Every row gives one point. Before rounding, the points of a table are all equally far from one centre. They may lie mostly on one side of it. Where is the centre, to within rounding?

Points, 6 rows:
[[-0.40  0.43  0.12]
 [-0.04  0.64 -0.08]
 [ 0.28  0.41 -0.21]
 [-0.10  0.57 -0.22]
 [ 0.25  0.54 -0.05]
 [ 0.34  0.40 -0.11]]
Centre: [-0.03  0.23  0.04]

Points:
[[-0.22 -0.10  0.48 -0.25  0.28 -0.10 -0.57  0.03]
 [-0.06 -0.04  0.10 -0.24  0.38  0.50 -0.26  0.17]
 [-0.07 -0.26  0.36 -0.06  0.20 -0.42 -0.38  0.41]
 [-0.48 -0.07 -0.31 -0.09  0.18 -0.58 -0.25  0.34]
 [-0.16 -0.37 -0.17 -0.17  0.57  0.03  0.09  0.42]
 [-0.41 -0.20 -0.27 -0.57  0.43  0.23 -0.06  0.33]
 [-0.26 -0.06 -0.18 -0.53  0.37  0.35 -0.44  0.07]
 [ 0.07 -0.19  0.08 -0.13  0.55  0.03 -0.49  0.06]
 [-0.36 -0.21 -0.10  0.10  0.20 -0.12 -0.72  0.60]
 [-0.03 -0.29  0.28 -0.59  0.26 -0.14 -0.18  0.11]
 [-0.30 -0.52 -0.22 -0.10  0.41 -0.37 -0.49  0.39]
 [-0.26 -0.47  0.58 -0.15  0.10 -0.15 -0.31  0.13]
 [-0.19 -0.10  0.02 -0.35  0.54 -0.25 -0.39 -0.12]
 [-0.20 -0.74  0.13 -0.18  0.32 -0.23 -0.31  0.06]
 [-0.67 -0.51  0.16 -0.18  0.26 -0.03 -0.66  0.40]]
Centre: [-0.36 -0.19 -0.01 -0.12  0.11 -0.01 -0.24  0.20]

Points (17 x 12):
[[-0.07  0.26 -0.17  0.52 -0.22 -0.25  0.39  0.35  0.63 -0.07  0.69 -0.32]
 [ 0.09 -0.04  0.16  0.08 -0.28 -0.37  0.60  0.79  0.28  0.03  0.25 -0.07]
 [ 0.16  0.13  0.61  0.23 -0.02 -0.34  0.32  0.40  0.35  0.02 -0.06 -0.02]
 [-0.20  0.21  0.36  0.01 -0.18 -0.09  0.08  0.46  0.22 -0.14  0.12 -0.22]
 [ 0.09  0.49  0.25  0.07 -0.08  0.04  0.81  0.00  0.09  0.13  0.50 -0.23]
 [-0.28  0.07  0.07 -0.24 -0.47 -0.13  0.40  0.54  0.06  0.40  0.28 -0.39]
 [ 0.03  0.39 -0.20 -0.22 -0.13 -0.13  0.57 -0.03 -0.15  0.15  0.13  0.22]
 [ 0.22  0.33  0.17  0.26 -0.13 -0.75  0.18  0.13  0.21 -0.05 -0.05 -0.04]
 [-0.14  0.23  0.15  0.35 -0.36 -0.67  0.56  0.44  0.23  0.14  0.39 -0.15]
 [ 0.42 -0.07  0.21 -0.06 -0.62 -0.48  0.73  0.09  0.18  0.27  0.28  0.02]
 [-0.30  0.35  0.12 -0.13 -0.22 -0.22  0.56  0.36  0.06  0.01 -0.19 -0.47]
 [-0.09  0.20  0.03  0.15 -0.72 -0.60  0.57  0.31  0.63  0.11 -0.03  0.04]
 [-0.36  0.22  0.02  0.10 -0.44 -0.45  0.40  0.36 -0.08  0.55  0.24 -0.30]
 [ 0.00  0.42  0.40  0.10 -0.24 -0.24  0.69  0.18 -0.08  0.40  0.27  0.00]
 [ 0.15  0.13  0.48 -0.14 -0.16 -0.20  0.65  0.51  0.45  0.37  0.35 -0.33]
 [-0.06  0.26  0.22  0.14 -0.88 -0.13  0.16  0.31  0.27  0.08  0.28 -0.14]
 [ 0.44  0.14  0.43 -0.09  0.03  0.24  0.56  0.29  0.18  0.29 -0.16 -0.46]]
Centre: [ 0.12  0.04 -0.13  0.23 -0.21 -0.07  0.39  0.08  0.38  0.30  0.05 -0.22]

Points, 25 rows:
[[-0.53 -0.20 -0.04  0.19  0.27 -0.52  0.32  0.38  0.27  0.40 -0.17  0.33
   0.02 -0.13  0.11 -0.29 -0.44 -0.63 -0.10 -0.43]
 [ 0.13 -0.20 -0.15 -0.17 -0.32 -0.56  0.40  0.76  0.25  0.50  0.15  0.13
   0.13 -0.46 -0.05 -0.30 -0.57 -0.65 -0.15 -0.23]
 [-0.20 -0.45 -0.03 -0.29 -0.36 -0.31  0.05  0.42  0.33  0.14  0.11 -0.08
  -0.18 -0.07 -0.28  0.16 -0.07 -1.13  0.49 -0.12]
 [-0.08 -0.10 -0.23 -0.40 -0.10 -0.02  0.33  0.52  0.03  0.38  0.02  0.48
   0.08 -0.33  0.25 -0.59 -0.42 -0.49  0.14 -0.25]
 [ 0.26  0.11 -0.22  0.03 -0.08  0.07  0.49  0.51  0.20  0.28  0.09 -0.14
  -0.31  0.18  0.27 -0.40 -0.13 -0.80  0.36 -0.35]
 [-0.18 -0.17 -0.22 -0.06 -0.15 -0.77  0.48  0.68  0.49  0.25  0.03  0.24
  -0.07  0.11 -0.10 -0.28 -0.35 -0.31 -0.18 -0.48]
 [ 0.33  0.29  0.10 -0.29  0.19 -0.07 -0.02  0.12  0.45  0.37 -0.11 -0.12
  -0.11  0.14  0.18 -0.26 -0.36 -0.93  0.28 -0.33]
 [-0.50 -0.05  0.35 -0.12 -0.28  0.21  0.36  0.16 -0.05  0.22 -0.41  0.19
  -0.19 -0.20  0.09  0.02 -0.16 -0.32 -0.19 -0.21]
 [-0.05 -0.18 -0.14  0.19 -0.26 -0.35  0.64  0.56 -0.13  0.41 -0.41  0.09
  -0.08 -0.11 -0.13 -0.20 -0.31 -0.85  0.11  0.00]
 [ 0.15  0.19  0.09  0.00  0.08  0.14  0.19  0.87  0.12  0.18 -0.09  0.03
  -0.03 -0.38 -0.02 -0.08 -0.29 -0.58  0.08 -0.76]
 [-0.15 -0.55  0.31  0.06 -0.16 -0.33  0.20  0.45  0.23  0.25  0.25  0.38
   0.40 -0.47 -0.07 -0.44  0.05 -0.58 -0.17 -0.46]
 [ 0.11  0.17 -0.13  0.52 -0.24 -0.23  0.03  0.56 -0.04  0.19  0.18  0.37
  -0.19 -0.24  0.16 -0.51 -0.19 -0.75  0.15 -0.09]
 [ 0.15  0.02  0.03  0.26 -0.10 -0.67  0.02  0.45  0.23  0.45 -0.30 -0.01
  -0.06 -0.31  0.02 -0.30 -0.66 -0.70  0.18 -0.36]
 [-0.22  0.14  0.42 -0.17 -0.12 -0.65 -0.06  0.30 -0.07  0.10 -0.15 -0.09
   0.08 -0.36  0.00 -0.21 -0.26 -0.48  0.01  0.26]
 [-0.16  0.15 -0.06 -0.03  0.27 -0.31  0.20  0.56  0.44  0.38  0.18  0.23
  -0.16 -0.05  0.06 -0.48 -0.62 -0.72 -0.04 -0.23]
 [ 0.04 -0.06  0.45  0.19 -0.25  0.07 -0.23  0.05  0.07 -0.10  0.03 -0.05
  -0.12 -0.33 -0.44 -0.39 -0.59 -0.49  0.05 -0.27]
 [-0.13  0.06  0.04 -0.08 -0.12 -0.28  0.79  0.23  0.18  0.57 -0.29  0.13
   0.04 -0.06 -0.22  0.09 -0.41 -0.58  0.01 -0.65]
 [ 0.00  0.08 -0.02 -0.07  0.30 -0.51  0.01  0.59 -0.14  0.04  0.02 -0.42
  -0.23 -0.29  0.01 -0.10 -0.03 -0.88 -0.27 -0.58]
 [-0.23  0.24 -0.31 -0.22 -0.37 -0.31  0.51  0.32  0.20  0.56  0.11 -0.20
  -0.07 -0.49 -0.26 -0.30 -0.17 -0.81  0.26 -0.11]
 [-0.09 -0.21 -0.36 -0.16  0.09  0.13 -0.04 -0.03  0.27 -0.19 -0.26 -0.58
  -0.32  0.12  0.36 -0.25  0.02 -0.76  0.24 -0.17]
 [-0.34 -0.01 -0.31 -0.04 -0.36 -0.65  0.35  0.59 -0.25  0.30  0.21 -0.32
  -0.10 -0.10 -0.07 -0.31 -0.37 -0.33  0.11 -0.15]
 [ 0.04 -0.22  0.13 -0.36 -0.07 -0.10  0.27  0.64  0.55  0.35 -0.17  0.56
  -0.07 -0.21  0.15 -0.41  0.02 -0.39  0.03 -0.47]
 [ 0.22 -0.22  0.08  0.11 -0.17  0.00  0.22  0.33 -0.09  0.65 -0.09  0.17
  -0.55 -0.05 -0.22 -0.07 -0.26 -0.74  0.45 -0.59]
 [ 0.31 -0.21  0.26  0.12 -0.32 -0.19  0.47  0.13 -0.08  0.29 -0.51  0.18
   0.22 -0.14  0.41  0.07  0.20 -0.65 -0.19 -0.27]
 [-0.13 -0.12  0.02 -0.01 -0.16 -0.37  0.40  0.41  0.39  0.58  0.04 -0.01
   0.27 -0.27 -0.04 -0.16 -0.68 -0.41  0.07 -0.81]]
Centre: [ 0.14 -0.23 -0.30  0.01  0.01 -0.13  0.01  0.13  0.19  0.24  0.07  0.00
  0.03 -0.14 -0.14  0.09 -0.06 -0.33 -0.08 -0.14]

Points, 29 rows:
[[ 0.23  0.00 -0.12  0.20  0.15  0.00  0.54 -0.54  0.22  0.02  0.60 -0.19
  -0.26 -0.21 -0.07  0.11 -0.31  0.65  0.09 -0.25  0.17 -0.42  0.15  0.02]
 [ 0.88  0.13  0.14  0.00 -0.45  0.08  0.31  0.04  0.15 -0.36  0.27 -0.42
  -0.05 -0.14 -0.11 -0.11 -0.09  0.50  0.31  0.17  0.01 -0.15  0.17  0.20]
 [ 0.83  0.15  0.41  0.18  0.21  0.23  0.79  0.17 -0.12 -0.13  0.04 -0.19
  -0.50 -0.17  0.34 -0.08 -0.35  0.60  0.04  0.33  0.23 -0.01 -0.01  0.16]
 [ 0.56  0.17  0.28  0.36 -0.05 -0.18  0.29 -0.27 -0.08  0.21  0.20 -0.15
  -0.11 -0.30  0.28  0.20  0.15  0.60  0.31  0.09  0.07 -0.28  0.29 -0.23]
 [ 0.60  0.32  0.16  0.21 -0.02  0.22  0.66 -0.03  0.05 -0.29  0.34 -0.46
  -0.15 -0.29  0.51  0.09  0.07  0.98  0.01  0.00  0.06 -0.28  0.14  0.22]
 [ 0.48  0.36  0.24  0.08  0.15 -0.03  0.80 -0.21 -0.08 -0.03  0.28 -0.34
  -0.40 -0.26  0.14  0.44 -0.01  0.57  0.24  0.21 -0.32 -0.34  0.23  0.13]
 [ 0.71  0.10  0.01 -0.05  0.03  0.04  0.59 -0.49  0.07 -0.22  0.39 -0.30
  -0.30 -0.44  0.42  0.05  0.05  0.51  0.23  0.11 -0.26 -0.18  0.46 -0.31]
 [ 0.68  0.17  0.32 -0.17  0.01  0.12  0.47 -0.36  0.13 -0.37 -0.06 -0.39
  -0.26 -0.56  0.38 -0.08 -0.18  0.77 -0.04  0.02  0.02 -0.66  0.18 -0.19]
 [ 0.70 -0.23  0.24  0.18  0.16 -0.42  0.38 -0.03  0.49 -0.22  0.24  0.06
  -0.01 -0.46  0.51  0.08 -0.56  0.66  0.32  0.04 -0.11 -0.09  0.02  0.02]
 [ 0.59  0.07  0.29  0.16 -0.03  0.22  0.42  0.06  0.10 -0.27 -0.12 -0.57
  -0.21 -0.39  0.70  0.02  0.10  0.55  0.32 -0.06 -0.35 -0.34  0.15  0.44]
 [ 0.78  0.44  0.13 -0.07  0.17  0.08  0.17 -0.41  0.23 -0.29  0.35 -0.09
  -0.28 -0.61  0.13  0.03 -0.21  0.52  0.31  0.21  0.26 -0.11  0.12 -0.21]
 [ 0.53  0.27 -0.06  0.17  0.32 -0.32  0.58 -0.09 -0.42 -0.32  0.41 -0.32
  -0.33  0.05  0.30  0.11  0.16  0.45  0.48 -0.19 -0.55 -0.17 -0.36  0.12]
 [ 0.73  0.10  0.16 -0.03 -0.20 -0.23  0.63 -0.10  0.07 -0.34  0.32 -0.17
  -0.11 -0.37  0.65 -0.05 -0.38  0.66  0.22  0.29 -0.05 -0.34  0.04  0.17]
 [ 0.92  0.09  0.09 -0.04  0.20  0.44  0.40 -0.26  0.12 -0.28  0.45 -0.11
  -0.07 -0.39  0.33 -0.06 -0.01  0.82 -0.04  0.09 -0.08  0.09  0.10  0.19]
 [ 0.70  0.13  0.54  0.00 -0.27 -0.02  0.26  0.11 -0.11 -0.16  0.16 -0.04
  -0.31 -0.22  0.35  0.22  0.11  0.64  0.30  0.00 -0.32  0.04 -0.01 -0.27]
 [ 0.58  0.20 -0.16  0.31 -0.04 -0.22  0.51  0.02  0.06 -0.19  0.01 -0.09
  -0.08 -0.57  0.30  0.24 -0.23  0.79  0.46  0.12 -0.16 -0.27  0.23 -0.05]
 [ 0.73 -0.09  0.27  0.14  0.15  0.14  0.51 -0.35  0.21 -0.48  0.31 -0.54
  -0.10 -0.69  0.41 -0.12 -0.12  0.66  0.08 -0.12 -0.23 -0.21  0.29  0.11]
 [ 0.46  0.06  0.01  0.27  0.01 -0.25  0.74 -0.25 -0.05 -0.45  0.65 -0.46
  -0.21 -0.33  0.44  0.21  0.22  0.44  0.18 -0.02 -0.30  0.14  0.25  0.26]
 [ 0.70  0.35  0.08 -0.22 -0.22  0.21  0.20 -0.11  0.22 -0.02  0.18 -0.18
  -0.15 -0.09  0.69 -0.07 -0.05  0.66  0.21  0.08 -0.36 -0.15  0.26  0.17]
 [ 0.62 -0.08  0.17  0.07  0.28  0.19  0.69 -0.40 -0.23 -0.12  0.00 -0.07
  -0.12 -0.46  0.40  0.21 -0.32  0.46  0.42 -0.32 -0.20 -0.02  0.13 -0.02]
 [ 0.66  0.11  0.05  0.49  0.50  0.10  0.36 -0.07  0.31 -0.33 -0.12 -0.44
  -0.26 -0.34  0.54 -0.09 -0.01  0.51  0.22 -0.05 -0.60 -0.44  0.47  0.06]
 [ 0.73  0.04  0.20 -0.22  0.15 -0.02  0.45 -0.05 -0.30 -0.12  0.53 -0.53
  -0.15 -0.33  0.37 -0.18 -0.07  0.69  0.51 -0.35 -0.02 -0.03  0.20  0.24]
 [ 0.94 -0.01  0.05  0.09 -0.04 -0.04  0.60 -0.30  0.05 -0.24  0.46 -0.26
  -0.21 -0.33  0.19  0.50  0.10  0.46 -0.33  0.07 -0.01 -0.01  0.40  0.31]
 [ 0.86  0.30 -0.02  0.28 -0.10 -0.01  0.52 -0.28 -0.30 -0.09  0.06 -0.37
  -0.32 -0.18  0.27 -0.01  0.43  0.46  0.13 -0.14 -0.21 -0.23  0.18  0.16]
 [ 0.71  0.04 -0.03  0.06  0.00  0.00  0.57 -0.43 -0.12 -0.48  0.63  0.12
  -0.18 -0.26  0.33  0.14 -0.03  0.57 -0.01  0.24 -0.19 -0.29  0.14 -0.09]
 [ 0.71 -0.06 -0.01  0.14  0.20  0.11  0.37 -0.47  0.08 -0.13  0.46 -0.18
   0.01 -0.44  0.51  0.10 -0.20  0.73  0.25 -0.10 -0.18 -0.40  0.20  0.02]
 [ 0.58  0.26  0.29  0.19 -0.10 -0.22  0.49 -0.32  0.02  0.20  0.36 -0.25
  -0.24 -0.23  0.57  0.13 -0.36  0.57  0.22 -0.06 -0.01  0.08  0.04  0.24]
 [ 0.28  0.36 -0.03 -0.03 -0.03  0.00  0.54  0.09 -0.12 -0.26  0.38 -0.26
  -0.35 -0.36  0.11  0.30 -0.08  0.52  0.51 -0.23 -0.61 -0.40 -0.08  0.02]
 [ 0.39  0.21  0.09 -0.01 -0.15  0.16  0.79 -0.18  0.03 -0.23 -0.12 -0.15
  -0.29 -0.29  0.22 -0.05 -0.20  0.48  0.34  0.09 -0.40 -0.54  0.20  0.03]]
Centre: [ 0.33  0.03 -0.03 -0.12  0.41 -0.18  0.22  0.16  0.10 -0.33  0.06 -0.34
 -0.18 -0.06  0.26  0.06 -0.08  0.20 -0.16 -0.10  0.03 -0.11  0.02 -0.04]

Points (30 x 24):
[[-0.11 -0.71 -0.03  0.25  0.13 -0.64  0.29  0.15 -0.32  0.10 -0.50 -0.08
   0.46  0.16  0.24 -0.11 -0.21 -0.40 -0.50  0.40  0.13  0.43  0.29 -0.11]
 [-0.07 -0.07  0.06 -0.01 -0.05 -0.81  0.50 -0.04 -0.52  0.07 -0.29 -0.10
   0.61  0.12 -0.21  0.15  0.34 -0.02 -0.57 -0.03 -0.03  0.50  0.33 -0.03]
 [-0.08 -0.12  0.02 -0.18  0.41 -0.62  0.46 -0.13 -0.50  0.22 -0.63 -0.21
   0.34  0.29  0.52 -0.09  0.02  0.02 -0.51  0.00  0.02  0.43  0.40 -0.07]
 [ 0.00 -0.38  0.36  0.06  0.12 -0.53  0.42  0.11 -0.45 -0.20 -0.56 -0.33
   0.45  0.00  0.09 -0.07  0.35  0.03 -0.47  0.04 -0.06  0.32  0.41 -0.17]
 [ 0.02 -0.53 -0.20  0.19 -0.31 -0.18  0.25  0.10 -0.49 -0.10 -0.52 -0.35
   0.46  0.07  0.21 -0.06  0.12 -0.23 -0.53  0.34  0.17  0.46  0.51 -0.11]
 [ 0.07 -0.31  0.24 -0.05  0.32 -0.58  0.16 -0.03 -0.44 -0.09 -0.59 -0.19
   0.45  0.13  0.36  0.05 -0.15 -0.47 -0.46  0.07 -0.04  0.67  0.36  0.23]
 [ 0.02 -0.53 -0.16 -0.02 -0.31 -0.45  0.41  0.26 -0.59  0.01 -0.53 -0.13
   0.06  0.16  0.55  0.35  0.06 -0.18 -0.40 -0.11 -0.14  0.26  0.48 -0.20]
 [-0.11 -0.27 -0.16 -0.02  0.04 -0.36  0.17 -0.47 -0.54  0.09 -0.45 -0.29
   0.48  0.02  0.19  0.06 -0.10 -0.28 -0.65  0.06 -0.44  0.51  0.41 -0.40]
 [ 0.16 -0.49  0.01  0.02  0.11 -0.51 -0.19  0.13 -0.35 -0.11 -0.49 -0.15
   0.31 -0.24  0.51 -0.15  0.14 -0.31 -0.42  0.20 -0.12  0.10  0.55  0.18]
 [-0.06 -0.27  0.13  0.01  0.40 -0.37  0.25  0.13 -0.40  0.11 -0.36 -0.27
   0.40  0.13  0.22  0.03 -0.29 -0.13 -0.90  0.22  0.01  0.32  0.55  0.14]
 [ 0.21 -0.44 -0.20 -0.02  0.26 -0.58  0.42  0.08 -0.20 -0.24 -0.42  0.19
   0.55  0.18  0.40 -0.23 -0.21 -0.43 -0.51 -0.03 -0.25  0.49  0.31  0.16]
 [ 0.13 -0.12 -0.04 -0.14 -0.07 -0.48  0.12  0.18 -0.37  0.23 -0.49  0.30
   0.72 -0.09  0.46 -0.02 -0.03  0.03 -0.52  0.20 -0.15  0.27  0.56 -0.17]
 [ 0.23 -0.63  0.04  0.00 -0.22 -0.61  0.38 -0.10 -0.48  0.22 -0.49  0.09
   0.21 -0.19  0.30 -0.08 -0.36 -0.27 -0.50  0.07  0.02  0.40  0.37 -0.10]
 [ 0.30 -0.44  0.00  0.06  0.11 -0.46  0.07 -0.12 -0.19 -0.14 -0.31 -0.21
   0.63 -0.15  0.29  0.30 -0.24  0.00 -0.74  0.14 -0.08  0.54  0.56 -0.05]
 [-0.05 -0.53  0.13 -0.04  0.57 -0.62  0.30  0.02 -0.60  0.00 -0.39 -0.19
   0.13 -0.05  0.36 -0.10 -0.31 -0.01 -0.49  0.26 -0.08  0.05  0.45  0.10]
 [ 0.03 -0.10  0.20  0.04  0.00 -0.44  0.21  0.19 -0.54  0.29 -0.58 -0.14
   0.22  0.17  0.03  0.21 -0.20 -0.25 -0.76  0.05 -0.14  0.36  0.64 -0.14]
 [ 0.13 -0.22  0.02 -0.09  0.34 -0.35  0.27 -0.10 -0.24 -0.08 -0.88 -0.42
   0.31  0.01  0.50  0.07 -0.20  0.07 -0.41  0.35 -0.19  0.49  0.61  0.14]
 [-0.07 -0.40 -0.03  0.03 -0.27 -0.35  0.46  0.32 -0.44  0.12 -0.56 -0.34
   0.20  0.35 -0.02 -0.03 -0.11 -0.19 -0.50  0.04  0.36  0.52  0.21 -0.29]
 [ 0.17 -0.57 -0.38  0.15  0.56 -0.53 -0.05 -0.03 -0.46  0.30 -0.38  0.00
   0.36  0.10  0.21 -0.27 -0.25 -0.36 -0.16  0.35 -0.21  0.48  0.33  0.13]
 [-0.10 -0.70  0.06 -0.02  0.27 -0.61  0.26 -0.30 -0.56  0.10 -0.51 -0.33
   0.51  0.08  0.30 -0.17 -0.22 -0.22 -0.38  0.19 -0.10  0.25  0.32  0.14]
 [ 0.11 -0.47 -0.06 -0.41  0.03 -0.30  0.51 -0.16 -0.62 -0.06 -0.45 -0.43
   0.41  0.17  0.18 -0.12 -0.31 -0.28 -0.50  0.13 -0.28  0.12  0.46 -0.03]
 [ 0.14 -0.57 -0.07 -0.09  0.25 -0.61  0.39 -0.34 -0.52  0.32 -0.63 -0.11
  -0.05 -0.02  0.49  0.01 -0.05 -0.05 -0.07  0.00 -0.03  0.26  0.05 -0.08]
 [ 0.10 -0.29 -0.28  0.02  0.12 -0.54  0.27 -0.23 -0.42  0.28 -0.37 -0.32
   0.57 -0.08  0.36  0.17  0.22 -0.30 -0.24 -0.17 -0.41  0.68  0.60 -0.31]
 [-0.04 -0.66 -0.07  0.21  0.00 -0.45  0.27  0.19 -0.28 -0.08 -0.52  0.15
   0.56  0.08  0.56 -0.31 -0.09  0.17 -0.27 -0.18 -0.25  0.57  0.26 -0.04]
 [ 0.03 -0.21 -0.12  0.18  0.22 -0.14  0.15  0.06 -0.63 -0.05 -0.69 -0.27
   0.43  0.09  0.07 -0.34  0.07 -0.44 -0.40  0.11 -0.11  0.56  0.23 -0.05]
 [ 0.02 -0.11 -0.11 -0.10  0.01 -0.35  0.36  0.06 -0.48 -0.01 -0.63 -0.15
   0.21 -0.19  0.46 -0.04 -0.03 -0.46 -0.66  0.18 -0.22  0.68  0.64 -0.10]
 [ 0.01 -0.16  0.00  0.35  0.10 -0.61  0.03 -0.16 -0.19  0.19 -0.23  0.04
   0.74 -0.03  0.37  0.07 -0.28 -0.49 -0.59  0.22 -0.08  0.40  0.31  0.13]
 [ 0.04 -0.49  0.05 -0.17  0.21 -0.29  0.08  0.09 -0.07  0.23 -0.51 -0.17
   0.34  0.03  0.03 -0.08 -0.13 -0.13 -0.79  0.33  0.01  0.67  0.12  0.23]
 [ 0.11 -0.14 -0.33  0.41  0.04 -0.89  0.34 -0.36 -0.39  0.11 -0.55 -0.48
   0.13 -0.16  0.14  0.06 -0.23 -0.16 -0.56  0.07 -0.08  0.29  0.16 -0.08]
 [ 0.14 -0.31  0.17  0.10 -0.16 -0.73  0.06 -0.07 -0.41  0.55 -0.48 -0.29
   0.28  0.01  0.39 -0.05 -0.08  0.01 -0.57  0.33 -0.03  0.39  0.45 -0.27]]
Centre: [-0.09 -0.11 -0.16 -0.02 -0.01 -0.44  0.20  0.03 -0.13 -0.01 -0.11 -0.16
  0.12  0.07  0.12  0.00 -0.14 -0.02 -0.05  0.15 -0.18  0.38  0.32 -0.02]
